Every row gives one point. The points of each table are mixes of a few directions, plus a little noise. Count the directions of each table, and those that both share. Where both have some left over, give the other angles between the two spaces (their principal angles), to ten degrees, smallest first.

First (6 x 2):
[[72,5],
[36,3],
[-40,-2],
[-89,-6],
[15,2],
[5,1]]
Second (7 x 2):
[[26,2],
[33,2],
[-118,-8],
[-17,-1],
[7,0],
[18,1],
[50,3]]
Directions: first 1, second 1, shared 1

First (6 x 4):
[[-9,-63,-87,-79],
[31,1,-11,-7],
[-2,25,36,32],
[38,24,18,20],
[-60,19,49,38],
[2,-5,-9,-7]]
Second (6 x 4):
[[-51,-12,53,62],
[30,-21,-36,-28],
[10,-14,21,38],
[-16,0,-3,-7],
[85,-1,-21,-5],
[-58,48,-15,-60]]
Directions: first 2, second 3, shared 2

First (6 x 6):
[[-23,-6,22,27,11,-67],
[19,54,77,-7,-37,141],
[4,-20,-43,-10,10,-28],
[10,-26,-64,-20,12,-20],
[-15,4,29,20,3,-29],
[7,-6,-21,-8,1,3]]
Second (7 x 6):
[[-18,31,-7,-19,-13,6],
[15,-5,4,12,9,-6],
[7,71,-7,-14,-7,-3],
[-8,82,-11,-25,-14,2],
[65,-47,19,52,38,-27],
[38,-28,11,31,23,-15],
[-100,-105,-10,-37,-34,43]]
Directions: first 2, second 2, shared 0; angles 70, 80

First (10 x 8):
[[-4,-1,-17,-2,14,1,0,21],
[-5,25,23,-27,12,-20,-8,46],
[-14,35,39,-43,26,-31,-6,84],
[39,16,-12,4,-49,-3,-46,-94],
[16,-11,-13,19,-26,11,-7,-61],
[17,-22,27,37,-51,18,10,-102],
[14,27,-31,-26,5,-14,-40,9],
[5,-6,9,9,-14,3,2,-26],
[-5,27,12,-31,18,-21,-13,54],
[-61,-90,-36,61,64,52,110,72]]
Second (7 x 8):
[[-17,-49,-39,-21,38,-88,-8,-75],
[24,-27,54,54,43,-55,-24,1],
[-39,-9,88,60,-32,-16,-36,28],
[-11,51,28,6,-21,51,20,20],
[44,5,-50,-29,7,37,15,22],
[-5,24,-14,-18,-8,26,18,-4],
[4,6,-67,-52,-28,45,16,9]]
Directions: first 3, second 4, shared 0; angles 40, 70, 90

First (11 x 11):
[[-10,-3,-26,-23,-51,-12,69,-11,46,-10,-25],
[17,-48,-35,-20,57,23,65,24,52,9,-88],
[20,32,1,-4,-15,10,-12,30,-29,5,-27],
[-33,-78,16,-32,24,19,36,-7,-15,0,89],
[-13,-30,-15,38,48,-31,7,-61,91,-8,-20],
[21,69,15,28,-21,-10,-73,11,-41,2,-14],
[18,-4,0,33,70,0,-38,-6,18,6,-38],
[10,16,0,22,25,-6,-31,-7,9,1,-26],
[-2,-16,11,31,58,-7,-43,-21,10,2,14],
[-1,45,5,-24,-92,-2,8,18,-41,-5,23],
[-24,15,31,-53,-105,16,10,30,-98,-2,113]]
Second (11 x 11):
[[-24,-55,-77,59,-66,54,37,-72,-35,-52,36],
[-39,-30,-31,-5,31,-7,-13,-66,47,52,33],
[-13,47,43,15,-91,-79,29,-44,8,-72,7],
[15,-7,-26,-7,20,45,-12,41,1,31,0],
[5,24,-3,4,-45,-14,14,10,38,-18,-4],
[12,-34,-14,-27,111,36,-21,43,35,75,-29],
[0,17,38,3,-27,-13,-15,-7,-89,-31,17],
[-3,-15,-7,-3,19,40,-31,6,-74,22,28],
[20,9,66,-8,35,-43,15,24,-30,-38,-51],
[24,21,-9,-22,20,10,-3,64,79,36,-30],
[1,21,22,-9,-7,-30,0,3,19,-2,-4]]
Directions: first 4, second 5, shared 2; angles 40, 70

First (10 x 12):
[[56,-38,6,35,15,-3,-35,-51,1,-35,-50,-72],
[-30,21,26,-21,-11,11,38,49,-28,14,-2,23],
[-60,41,25,-40,-19,14,58,77,-31,32,21,58],
[40,-31,-81,32,19,-32,-81,-98,82,-9,53,-1],
[32,-20,24,18,6,5,-6,-14,-19,-23,-50,-52],
[-7,8,54,-9,-7,19,40,46,-52,-5,-51,-23],
[5,-4,-23,5,3,-9,-17,-20,22,1,20,8],
[-2,-1,-53,2,4,-18,-32,-35,50,11,58,33],
[38,-25,-6,24,11,-6,-30,-42,10,-20,-23,-42],
[-69,48,28,-46,-22,17,66,89,-35,37,25,67]]
Second (9 x 12):
[[34,-24,-4,18,9,-8,-22,-33,4,-18,-18,-33],
[18,-13,-41,7,-10,-20,-30,-37,42,-9,38,9],
[-115,95,12,-28,-32,65,33,84,31,51,27,58],
[-38,22,-6,-1,62,12,-2,0,-9,49,9,35],
[-5,10,40,-24,-72,9,48,63,-25,-29,-18,-10],
[20,-29,-5,-8,46,-35,8,-15,-40,15,12,25],
[85,-76,-22,-7,-15,-76,0,-39,-25,-42,26,0],
[-9,20,50,5,-43,41,21,40,-12,-26,-60,-52],
[11,-4,-24,38,53,13,-57,-63,36,9,-16,-32]]
Directions: first 2, second 4, shared 2

First (11 x 18):
[[3,-54,79,15,-48,81,-63,-11,29,-31,-1,-3,-56,0,67,50,-21,-4],
[-19,10,28,-1,-73,7,38,-28,40,0,-6,6,-14,52,-32,11,-25,-4],
[-13,33,-73,22,60,-75,13,25,-22,38,-3,5,39,-15,-62,-75,-15,20],
[9,11,-63,47,141,-20,-60,46,17,29,9,-39,89,-29,30,-51,-53,30],
[-2,16,-9,5,56,-4,12,40,-47,-14,-16,41,15,1,26,30,58,-14],
[17,-37,48,-37,-27,28,22,-23,-31,-16,-4,-34,-84,-10,50,41,61,-20],
[22,0,9,-41,-12,18,13,-26,11,-11,18,-30,14,3,24,26,16,-11],
[-15,11,-50,24,3,-53,-14,-1,12,38,6,-6,14,-22,-74,-85,-57,27],
[-7,37,-35,-12,-59,-37,21,-27,44,13,23,14,56,19,-88,-41,-56,14],
[18,-14,27,-40,-26,25,-5,8,-62,-41,-1,51,-35,-33,28,56,79,-25],
[-13,-11,39,14,-11,26,20,0,5,-6,-22,-6,-40,36,34,35,15,-11]]
Second (11 x 18):
[[-6,-31,-24,3,27,-9,-49,12,-42,5,18,9,-65,-59,8,-41,17,-6],
[28,-31,-32,-35,47,-14,-42,7,-68,-2,28,-15,-43,-91,25,-30,52,-7],
[-38,3,-19,25,-36,-6,-35,15,-1,-6,10,78,-27,-4,-46,-27,-22,-6],
[23,46,9,-27,44,-2,90,0,8,-4,-22,-39,84,62,36,64,43,-8],
[81,20,-11,-64,35,-10,36,-34,18,9,14,-109,120,-21,19,15,0,26],
[-51,44,11,20,-47,6,42,26,0,-29,-21,118,7,75,-31,52,25,-30],
[-5,11,10,15,43,0,43,3,18,15,-21,-44,15,46,32,16,3,0],
[-55,7,15,67,-63,8,-17,-1,73,13,-14,41,-7,61,-55,-26,-95,14],
[41,-24,30,-33,-40,19,-15,-27,-1,-12,5,-34,-1,-35,8,15,0,12],
[-27,18,-9,33,28,-9,21,10,28,18,-12,-6,15,46,-2,-10,-25,1],
[9,-63,20,-5,-38,18,-73,-10,-33,-7,14,0,-99,-79,6,-29,2,4]]
Directions: first 6, second 5, shared 4; angles 30

First (11 x 20):
[[7,13,4,31,-35,-7,22,-7,3,2,25,-7,-29,-16,-45,29,-5,12,30,10],
[19,-10,9,36,10,-8,10,20,-8,35,25,37,-9,16,-18,55,5,-8,-28,-7],
[57,-48,-54,-32,88,-13,23,53,21,14,-10,105,49,83,37,6,-8,-29,-53,49],
[17,7,-4,11,-18,-10,11,9,8,0,40,1,2,-10,-32,0,7,12,50,19],
[5,-34,10,42,-15,-69,43,-3,20,10,13,-6,-45,-31,-33,77,-13,8,-51,49],
[-38,86,3,16,-58,134,-5,-74,-47,-24,-89,0,-64,40,-14,-11,-38,-9,8,-110],
[6,13,17,30,-16,8,-8,11,-15,25,42,2,-3,-7,-26,19,14,4,27,-20],
[-81,-34,35,-66,16,-48,-57,-35,7,-39,-68,-120,21,-81,93,-71,11,11,-65,-3],
[15,-2,-40,-66,23,4,-9,13,24,-39,-2,0,54,11,26,-90,6,6,62,40],
[5,12,22,39,-37,-15,4,4,-3,16,56,-18,-15,-33,-46,28,15,15,46,0],
[-12,-6,-6,-40,43,26,-36,6,-13,1,-33,6,40,25,58,-44,7,-17,-28,-29]]
Second (8 x 20):
[[24,-6,16,60,25,-27,-36,14,26,0,12,35,-7,0,-43,-33,-27,-20,-16,59],
[-13,11,-17,47,48,-19,40,18,28,12,38,59,-22,27,-44,-14,6,28,-29,14],
[-16,2,-48,-48,-82,114,100,-22,-33,-30,-7,-35,36,1,37,39,35,41,5,-83],
[-31,43,-17,-30,7,-1,39,30,-13,1,-19,-33,-20,46,10,12,40,26,-4,-27],
[-10,-86,46,-70,-23,-54,-78,-17,-37,15,37,-37,35,-74,43,26,-6,-27,54,18],
[50,62,36,25,7,-24,-32,26,5,-20,-11,-7,-52,21,-24,-21,-31,-21,-1,74],
[-6,-39,-15,-49,-15,32,1,-85,-7,20,-10,11,23,-59,64,33,-21,-6,21,-91],
[-1,13,-3,63,35,-23,-35,38,30,3,-38,5,7,38,-42,-42,3,-21,-29,36]]
Directions: first 5, second 6, shared 0; angles 30, 40, 60, 80, 80

First (10 x 24):
[[42,10,35,-70,-90,4,-82,62,-34,-8,-35,-117,96,46,69,103,49,45,11,-39,-16,33,-83,-4],
[-23,-5,-19,39,49,-2,44,-35,19,3,19,63,-53,-25,-37,-56,-28,-25,-5,21,8,-19,46,3],
[41,10,32,-66,-84,3,-77,59,-32,-7,-33,-110,91,43,65,96,46,43,10,-37,-14,31,-78,-3],
[0,0,-1,0,1,1,1,-1,0,0,0,1,-1,-1,-1,-2,-1,0,0,0,-1,-1,0,0],
[-24,-6,-20,42,51,-3,47,-36,20,5,20,67,-55,-27,-40,-60,-28,-26,-6,22,9,-18,48,1],
[-17,-4,-15,28,36,-1,33,-25,14,3,15,47,-40,-18,-28,-41,-20,-18,-4,16,6,-13,34,2],
[31,7,26,-53,-68,3,-62,47,-25,-6,-26,-89,73,34,52,79,38,35,8,-30,-12,25,-62,-3],
[-6,-2,-6,11,16,-1,13,-10,5,1,5,19,-16,-8,-11,-17,-7,-8,-2,6,2,-5,14,0],
[-31,-7,-26,51,65,-3,59,-45,25,6,26,85,-69,-33,-50,-75,-37,-33,-7,28,11,-24,61,2],
[-11,-2,-9,19,24,-1,21,-16,9,1,10,31,-25,-12,-19,-28,-14,-12,-3,10,4,-8,22,1]]
Second (10 x 24):
[[-25,-15,1,14,20,6,22,-16,5,32,-2,4,-41,-8,-27,-60,-4,-31,19,23,-6,-22,15,9],
[24,-17,38,-15,-31,-28,-53,-10,-45,41,-53,-48,48,14,-3,-1,36,2,38,-49,-33,-12,-7,9],
[-31,3,-7,-42,-36,58,15,61,31,2,24,-75,-27,20,40,11,7,-11,0,67,18,17,-68,2],
[18,-12,20,9,1,-30,-26,-25,-30,24,-33,3,26,0,-17,-11,14,2,20,-42,-23,-14,22,5],
[-40,8,-24,-27,-16,63,40,53,47,-15,44,-42,-52,10,31,2,-11,-13,-14,84,30,18,-53,0],
[15,13,-4,-8,-7,-4,-11,10,1,-29,8,6,24,4,18,42,-3,22,-19,-13,7,16,-9,-6],
[3,4,10,-43,-49,27,-23,50,2,-2,-2,-74,20,26,41,41,20,10,5,16,0,19,-58,-1],
[76,31,-19,77,78,-108,-20,-97,-35,-82,2,190,75,-44,-40,64,-41,69,-63,-132,-2,7,125,-21],
[-13,14,-30,21,32,7,38,-8,29,-34,38,56,-31,-18,-5,1,-30,2,-33,22,24,8,20,-7],
[-31,-30,14,12,11,6,14,-22,-5,67,-24,-20,-45,-5,-38,-89,8,-49,46,23,-18,-37,14,16]]
Directions: first 1, second 3, shared 1

First (11 x 32):
[[2,23,28,-32,15,22,2,35,37,-37,-25,-32,9,4,-29,-15,-15,-14,11,-18,14,-19,-4,19,-35,14,6,5,-5,39,3,-17],
[-15,82,-10,-43,-69,-119,-110,-15,111,104,-8,46,-65,105,-53,-60,28,79,46,63,-41,79,24,31,-35,-112,-31,-3,82,-115,101,-2],
[5,-21,2,46,22,-8,26,-9,-40,4,5,4,11,5,30,-6,-16,-20,-41,-8,-8,-19,1,-5,20,33,-12,-6,4,5,-26,33],
[1,-60,-31,18,1,59,42,-26,-75,-26,31,8,21,-80,36,65,18,-12,1,-9,18,-6,-11,-38,45,18,24,1,-52,19,-42,-13],
[3,41,40,-49,18,22,-6,50,62,-45,-38,-43,7,15,-45,-27,-20,-14,20,-22,15,-23,-6,31,-54,12,6,9,0,48,13,-25],
[-2,35,18,-29,-3,-14,-23,22,50,0,-20,-12,-9,30,-30,-27,-6,6,14,2,-1,2,3,22,-32,-14,-4,3,17,1,25,-10],
[-15,35,-29,-59,-67,-33,-71,-19,61,51,10,33,-41,14,-40,6,45,64,69,43,-9,66,8,1,-13,-94,7,3,18,-70,63,-40],
[8,-70,-18,64,31,41,66,-25,-104,-23,28,4,32,-59,62,43,-7,-36,-47,-20,8,-31,-8,-34,57,59,7,-6,-38,28,-65,26],
[-1,2,-8,9,-7,-23,-9,-10,0,21,5,13,-7,15,4,-6,3,9,-4,9,-10,9,4,-2,6,-10,-7,-3,13,-22,7,10],
[12,-7,42,28,62,30,53,37,-21,-56,-26,-45,35,1,12,-21,-47,-57,-48,-44,11,-63,-8,15,-15,81,-6,0,-10,74,-44,25],
[0,-60,-36,44,-2,20,32,-40,-82,7,36,26,10,-52,50,48,16,-4,-20,2,2,1,-4,-38,56,14,8,-5,-28,-10,-36,12]]
Second (9 x 32):
[[-7,3,-10,55,-20,-53,-26,-50,7,58,46,42,-5,35,40,-2,10,3,4,15,-40,22,18,-25,31,-10,-15,-9,36,-47,46,47],
[4,9,40,-63,30,101,31,55,35,-103,-26,-66,36,-55,-38,22,-13,-40,40,-50,44,-46,-16,8,-45,41,36,15,-54,104,-14,-52],
[9,-19,-40,-14,-5,-46,5,16,-65,41,-52,14,-44,12,-21,-30,-1,55,-66,45,14,26,-11,36,8,-40,-22,-5,10,-63,-72,-14],
[-8,8,6,39,-10,-19,-17,-37,26,23,45,22,11,19,33,9,7,-15,24,-5,-31,4,15,-27,17,6,-2,-4,19,-9,53,34],
[-17,27,42,59,-7,18,-24,-57,88,-9,99,14,51,11,56,36,9,-67,87,-47,-47,-16,28,-63,12,42,16,0,15,44,124,52],
[21,-22,-15,-111,31,58,49,104,-68,-68,-126,-65,-28,-54,-89,-22,-20,41,-63,12,84,-17,-42,74,-48,-14,11,11,-56,30,-143,-95],
[-2,0,-7,20,-9,-23,-9,-18,-3,25,12,18,-6,15,13,-4,5,5,-4,9,-13,10,6,-6,12,-7,-7,-5,14,-22,11,17],
[2,-9,-20,11,-9,-35,-5,-9,-26,35,-9,19,-21,16,3,-14,3,25,-28,24,-6,18,1,7,13,-21,-15,-5,14,-41,-16,8],
[-2,2,3,4,-1,2,-2,-5,7,-1,8,1,5,1,5,3,1,-5,7,-4,-4,-1,2,-5,1,3,1,-1,1,3,10,4]]
Directions: first 3, second 2, shared 1; angles 90

First (11 x 32):
[[-1,-51,-16,23,5,-8,38,12,-36,54,-67,52,-45,-25,-76,37,52,-91,-47,-94,-46,-46,27,74,-52,25,14,-121,47,-11,8,49],
[47,20,14,-41,-56,-28,3,40,54,9,65,13,23,15,-19,-9,-11,-25,37,92,35,65,-37,-47,-20,-4,-10,-3,-12,56,-43,24],
[-7,57,39,-87,-23,-36,-39,-11,13,-57,12,29,32,-7,30,-5,6,15,19,93,10,54,-14,-41,17,-5,-28,27,5,60,-66,-18],
[15,-10,-108,80,-61,16,-33,-7,0,74,16,-87,89,56,18,-21,-38,43,-46,-87,21,11,-90,38,-30,23,-34,-40,-2,-49,27,-20],
[9,-20,38,2,41,-7,38,7,2,-19,15,7,-45,-41,-41,21,14,-58,17,18,-1,-30,32,-1,0,0,28,45,-4,1,15,41],
[-10,-21,8,70,62,91,92,34,9,55,45,1,-11,-17,-32,-20,13,59,35,-75,30,7,-33,3,-21,-50,40,-44,-59,-107,26,-32],
[-4,-27,25,18,35,22,15,2,2,-13,-15,2,-71,8,18,-2,-20,12,24,12,-17,-42,79,-18,36,-19,33,44,-10,-8,49,-8],
[-24,-5,40,-25,43,-18,-16,-32,-30,-64,-50,14,-57,-25,19,18,8,-23,-6,20,-34,-53,82,2,43,7,11,66,21,22,19,5],
[-10,12,18,-10,11,32,26,15,10,11,14,28,5,-3,4,-13,10,40,26,3,13,31,-17,-17,-3,-27,9,-32,-23,-19,-21,-29],
[4,-2,-23,4,-26,-17,-43,-17,0,-11,-25,-26,-4,34,39,-4,-27,8,-14,15,-15,-15,27,-4,22,13,-13,27,15,21,20,-7],
[-17,48,-32,-35,-38,-42,-78,-47,-22,-37,-14,-36,83,3,41,-3,-5,14,-42,9,2,20,-53,13,8,33,-56,31,27,30,-35,-13]]
Second (11 x 32):
[[12,39,-72,23,-2,-38,48,-29,69,38,4,46,-93,75,-31,-20,25,-11,19,8,-4,-5,18,27,-38,-1,12,4,-20,-50,-6,8],
[-29,-24,23,-100,-63,-16,-26,7,-21,2,-22,37,53,-7,12,14,5,-56,-5,-14,-23,61,8,-7,-60,-15,63,-58,75,-8,7,3],
[19,-4,13,16,-62,50,-23,79,10,58,-7,-20,51,-23,26,14,25,55,8,-18,-64,30,6,31,16,16,-3,-65,59,-41,41,27],
[5,36,50,-68,11,-15,-21,12,-2,12,16,37,-23,-17,-31,-29,-28,24,59,23,29,6,27,-87,29,-48,-29,25,-45,29,-27,3],
[-1,39,-12,31,42,0,0,-13,10,13,1,-13,11,-28,14,-19,33,-21,3,-2,0,-8,7,21,24,33,-58,-1,-57,0,-40,9],
[-6,-54,41,-21,35,-3,-1,-29,-60,-83,15,-17,-19,6,-21,24,-84,21,-17,16,65,-44,-28,-64,16,-47,37,69,-4,71,11,-38],
[23,51,17,-7,101,5,2,-11,-34,3,33,-19,-43,-8,-10,3,-54,45,43,15,50,-58,9,-49,77,-26,-43,13,-111,58,-78,-4],
[-15,27,-111,35,56,-53,62,-90,28,-3,-10,13,-60,72,8,8,33,-98,-37,-14,8,-21,-3,90,-61,41,34,-24,-39,-28,-58,-6],
[-1,-14,12,60,-21,23,-13,20,17,-6,-8,-27,40,-39,13,-19,38,10,-19,-1,-20,6,-9,19,16,33,-49,29,13,-14,38,5],
[6,-42,-1,34,-80,9,5,28,42,-1,-7,12,-13,23,-22,-10,14,35,-11,7,-23,19,-9,2,-28,-7,20,37,75,-40,90,0],
[-15,-54,39,-1,-19,39,-34,25,-57,-32,-14,-50,97,-54,43,34,-7,-5,-43,-21,-18,12,-25,19,9,21,15,-28,54,23,23,-5]]
Directions: first 6, second 6, shared 0; angles 40, 40, 40, 70, 80, 80

First (11 x 32):
[[-7,-44,0,10,52,-41,10,18,-30,23,-16,-20,36,-17,-22,9,-12,29,21,22,48,-33,-71,-6,7,-11,18,56,-32,64,-7,-10],
[-23,4,-13,6,15,-12,-13,14,-8,24,23,26,-9,1,-24,-3,-10,-12,-40,11,-5,23,31,-10,-11,-1,7,-2,8,-35,-40,-15],
[44,-45,-54,103,-83,-19,92,20,-4,-27,-24,-12,0,10,41,-41,84,12,32,155,-99,29,67,47,7,85,22,-130,52,21,16,2],
[46,19,-12,-74,-41,-60,60,-20,19,-25,-8,-36,1,10,108,-10,3,-30,84,31,-58,75,42,13,47,54,-2,-24,61,52,109,63],
[10,-24,33,21,10,27,-15,-32,7,17,-26,22,2,-4,-14,16,-7,30,-32,-45,48,-63,-55,-3,-2,-24,-30,19,-47,-11,-54,-32],
[-34,22,12,-17,30,16,-51,-3,2,31,28,41,-19,2,-40,10,-32,-14,-67,-54,26,3,15,-24,-17,-34,-12,27,-13,-65,-61,-25],
[-5,19,7,-16,-2,13,-17,-8,9,0,10,11,-12,4,-2,2,-11,-11,-17,-28,0,7,14,-6,-5,-9,-8,2,2,-27,-5,-1],
[-45,39,-7,3,18,46,-52,39,-10,-20,34,-8,-7,-1,-65,-1,-4,-15,-15,-27,3,-2,12,-10,-36,-37,26,15,-7,-27,4,0],
[-38,25,4,-32,35,-6,-45,3,-1,38,38,42,-19,2,-33,9,-39,-25,-64,-43,19,25,29,-27,-13,-25,-7,32,0,-63,-54,-18],
[2,34,51,-27,-3,86,-54,-30,22,-40,-14,-17,-4,-2,-19,21,-12,11,12,-114,46,-68,-62,-4,-14,-57,-25,39,-49,-4,25,4],
[54,-49,-19,21,-32,-51,84,-2,-8,-22,-45,-48,32,-5,69,-13,39,23,87,89,-30,3,-24,31,36,56,11,-31,20,97,69,29]]
Second (8 x 32):
[[-42,-7,-30,68,11,10,-28,59,-28,22,33,28,-10,9,-67,-18,11,-1,-50,53,-17,1,49,-3,-23,-18,26,-23,13,-43,-66,-45],
[34,-7,36,-61,-2,-32,40,-87,47,14,-37,-1,3,-10,57,23,-19,-3,-21,-80,32,17,-50,-2,5,28,-41,31,-37,-15,16,63],
[-49,-70,-7,123,5,-34,-14,117,-26,29,-7,-37,22,32,-68,-48,35,29,-30,54,-7,-39,-7,15,3,-57,40,32,-20,-2,-6,29],
[9,66,-28,-50,-1,55,-24,-30,-15,-30,42,45,-25,-21,1,22,-14,-26,20,22,-21,23,57,-14,-16,28,-1,-58,47,-4,-30,-85],
[-25,49,-50,18,3,63,-49,54,-49,-29,63,35,-21,-6,-49,-4,5,-15,25,84,-41,2,81,-10,-17,-6,35,-65,62,4,-40,-111],
[19,-33,28,-4,-8,-31,26,-5,18,-2,-39,-47,22,7,34,-4,6,16,28,-31,18,-18,-54,12,25,-11,-8,44,-28,38,61,67],
[52,13,39,-96,-6,-19,43,-109,48,-6,-39,-6,3,-15,81,34,-24,-7,16,-87,31,18,-53,-2,15,38,-47,25,-24,10,42,56],
[7,-12,10,0,-2,-14,10,-2,6,0,-15,-17,8,3,11,-3,1,6,8,-12,7,-6,-20,4,9,-3,-4,17,-11,11,21,25]]
Directions: first 5, second 3, shared 1; angles 30, 60
